Each row of a before or after table is a point. One or more steps were done to the points. Then noise was added and the rows were shuffled. The steps act on how far a point lies along the listed directions, d1 being the first. Write out the steps. A step turns or swaps two directions, mirrors them in a line or flattens them onto one, adds a multiple of one to another, or multiplies one. Angles are multiples of 10 degrees, from the lower direction toward the higher: turns from -170 to 170, lines from 10 to 170 but not 90. Use the fewest steps. Two steps may share a direction if one is a turn and the other turns, adds or multiplies; they go together, in the order done. Otherwise the lowest direction goes first.

Directions:
(1): -0.022; -0.041; -0.009
(2): -0.036; 0.023; -0.020
(3): 0.022; -0.002; -0.042
Before (11 x 3):
0.026; 0.004; -0.072
0.011; 0.009; 0.012
-0.012; -0.052; -0.008
-0.024; -0.005; -0.018
0.008; -0.021; 0.011
-0.011; 0.016; 0.009
-0.024; 0.012; 0.001
0.006; -0.001; -0.011
-0.043; -0.021; 0.001
0.042; -0.015; -0.059
0.021; 0.009; 0.011
After:
0.008; 0.011; 0.015
0.034; 0.002; -0.090
-0.028; 0.008; 0.004
-0.043; -0.025; 0.009
0.008; 0.002; -0.015
0.019; 0.014; 0.010
-0.022; -0.010; -0.019
-0.014; 0.016; 0.011
0.010; -0.017; 0.013
-0.003; -0.054; -0.005
0.054; -0.015; -0.078
Steps: turn d1 and d2 by -10 degrees; multiply d3 by 1.3

Directions:
(1): -0.049; -0.015; 0.008; 0.015
(2): -0.017; 0.017; 0.013; -0.047
Before, 11 rows:
0.014; -0.017; -0.012; 0.035
-0.042; -0.016; -0.004; 0.067
-0.035; 0.002; -0.002; 0.005
0.035; -0.007; -0.013; -0.031
0.012; -0.004; 0.002; -0.008
-0.063; -0.019; 0.019; 0.018
-0.002; -0.010; 0.015; -0.006
0.034; 0.017; 0.002; -0.021
0.019; -0.013; -0.001; 0.051
0.043; -0.001; -0.026; 0.042
-0.062; 0.005; 0.021; -0.033
After:
-0.016; -0.015; -0.014; 0.074
-0.001; -0.002; 0.010; -0.013
0.016; 0.002; -0.015; 0.029
0.069; 0.005; -0.020; 0.019
-0.043; -0.010; 0.022; 0.024
-0.036; -0.021; 0.003; 0.012
-0.007; 0.016; 0.018; -0.036
-0.009; -0.004; 0.001; -0.047
0.013; -0.012; 0.011; 0.000
0.041; -0.021; -0.017; 0.056
-0.066; -0.003; 0.003; 0.002
Steps: mirror d1 and d2 in the line at 130 degrees

Directions:
(1): -0.025; 0.013; 0.033; -0.035; 0.018; -0.031
(2): 0.013; -0.018; 0.029; 0.041; 0.036; -0.012
(3): 0.001; -0.050; 0.027; -0.021; -0.016; 0.022
(4): 0.010; -0.019; -0.008; 0.007; -0.033; -0.052
Before, 14 rows:
-0.007; -0.004; -0.027; -0.002; -0.019; 0.049
0.010; -0.004; -0.018; 0.017; 0.005; 0.017
-0.016; 0.022; -0.004; -0.033; -0.021; -0.039
0.002; 0.015; -0.001; 0.023; 0.011; -0.046
0.004; -0.016; -0.008; -0.004; -0.006; 0.025
-0.001; 0.024; 0.001; 0.009; 0.024; -0.019
-0.002; 0.004; -0.006; -0.005; -0.016; 0.014
-0.011; 0.017; -0.010; -0.003; 0.006; -0.037
-0.003; -0.016; 0.005; 0.019; 0.008; 0.004
-0.011; 0.044; 0.006; -0.010; 0.016; -0.024
-0.001; 0.037; -0.010; -0.024; 0.003; -0.049
0.015; -0.013; 0.008; -0.018; -0.005; 0.039
0.003; -0.010; -0.007; 0.016; 0.006; -0.019
-0.004; -0.004; -0.020; -0.008; 0.001; 0.022
After, 14 rows:
-0.001; -0.031; 0.034; 0.036; 0.036; -0.005
0.007; -0.009; 0.005; 0.042; 0.041; 0.000
-0.001; 0.042; -0.083; -0.030; -0.070; 0.022
-0.018; 0.015; -0.007; -0.040; -0.035; 0.015
0.015; 0.032; -0.015; 0.053; 0.034; -0.038
-0.021; 0.005; -0.014; -0.047; -0.016; 0.000
0.023; 0.067; -0.084; 0.010; -0.024; -0.008
0.001; -0.035; 0.032; -0.059; -0.028; 0.012
0.023; 0.031; -0.011; 0.084; 0.053; -0.017
0.005; 0.038; -0.049; 0.027; 0.004; -0.006
-0.017; -0.018; 0.014; -0.041; -0.012; 0.015
0.013; 0.053; -0.043; 0.032; -0.015; -0.039
-0.009; 0.008; 0.014; -0.002; 0.033; -0.008
-0.047; 0.015; -0.007; -0.088; -0.039; 0.016
Steps: turn d1 and d4 by 130 degrees; multiply d2 by 3; multiply d3 by 2

Directions:
(1): 0.002; 0.034; 0.005; -0.009; 0.052; -0.010; 0.041; 0.012
(2): 0.025; -0.005; -0.044; -0.018; 0.006; 0.018; -0.014; 0.049
(3): 0.023; 0.009; 0.033; -0.041; 0.010; -0.027; -0.041; 0.002
(4): 0.030; 0.027; 0.019; 0.055; 0.007; 0.012; -0.023; 0.013
Before, 14 rows:
0.031; 0.017; 0.053; 0.000; 0.019; -0.026; -0.030; -0.016
-0.002; -0.003; 0.003; -0.038; 0.008; -0.014; 0.020; 0.007
-0.009; -0.001; -0.018; 0.007; -0.042; 0.026; -0.003; -0.019
-0.038; -0.033; -0.028; 0.037; -0.034; 0.030; 0.035; -0.010
0.018; 0.009; -0.029; 0.016; -0.031; 0.032; -0.029; 0.032
0.052; 0.010; -0.050; 0.009; 0.040; 0.025; 0.018; 0.058
0.006; 0.010; -0.015; -0.054; 0.008; -0.020; 0.001; 0.015
0.012; -0.001; -0.017; 0.054; -0.008; 0.034; -0.017; 0.022
0.037; 0.006; -0.026; -0.007; 0.011; 0.010; -0.013; 0.049
0.027; 0.048; 0.055; -0.014; 0.019; -0.015; -0.022; -0.020
0.011; -0.012; 0.007; -0.015; 0.032; -0.014; -0.003; 0.020
0.018; 0.014; -0.025; -0.036; 0.057; -0.010; 0.009; 0.044
0.018; -0.009; -0.009; 0.014; -0.028; 0.015; -0.025; 0.034
0.014; 0.004; 0.007; 0.021; -0.008; 0.016; -0.023; 0.002
After, 14 rows:
-0.019; -0.018; 0.015; -0.045; -0.016; -0.023; 0.017; -0.014
0.021; 0.036; 0.002; 0.071; 0.032; 0.025; 0.005; 0.029
-0.020; 0.003; 0.009; -0.055; 0.000; -0.034; 0.015; -0.026
0.051; 0.004; 0.038; 0.008; -0.006; -0.008; -0.065; 0.004
0.010; 0.037; 0.048; 0.057; 0.042; -0.015; 0.052; -0.035
0.011; 0.038; 0.039; 0.012; 0.035; -0.020; 0.023; -0.004
0.005; 0.016; -0.035; -0.008; -0.004; 0.030; 0.021; 0.012
0.042; 0.025; 0.044; 0.008; -0.027; 0.003; -0.073; -0.009
-0.006; -0.016; 0.029; -0.006; 0.015; -0.021; -0.005; -0.007
-0.027; -0.027; -0.053; 0.014; -0.008; 0.033; 0.049; 0.024
-0.027; 0.008; 0.049; -0.003; 0.022; -0.042; 0.021; -0.051
0.027; 0.025; 0.007; 0.025; 0.012; 0.021; -0.018; 0.022
0.015; 0.055; -0.002; 0.022; 0.032; 0.014; 0.021; 0.031
0.021; 0.033; 0.009; 0.019; 0.024; 0.001; 0.018; 0.043
Steps: turn d1 and d2 by -110 degrees; multiply d4 by 1.6
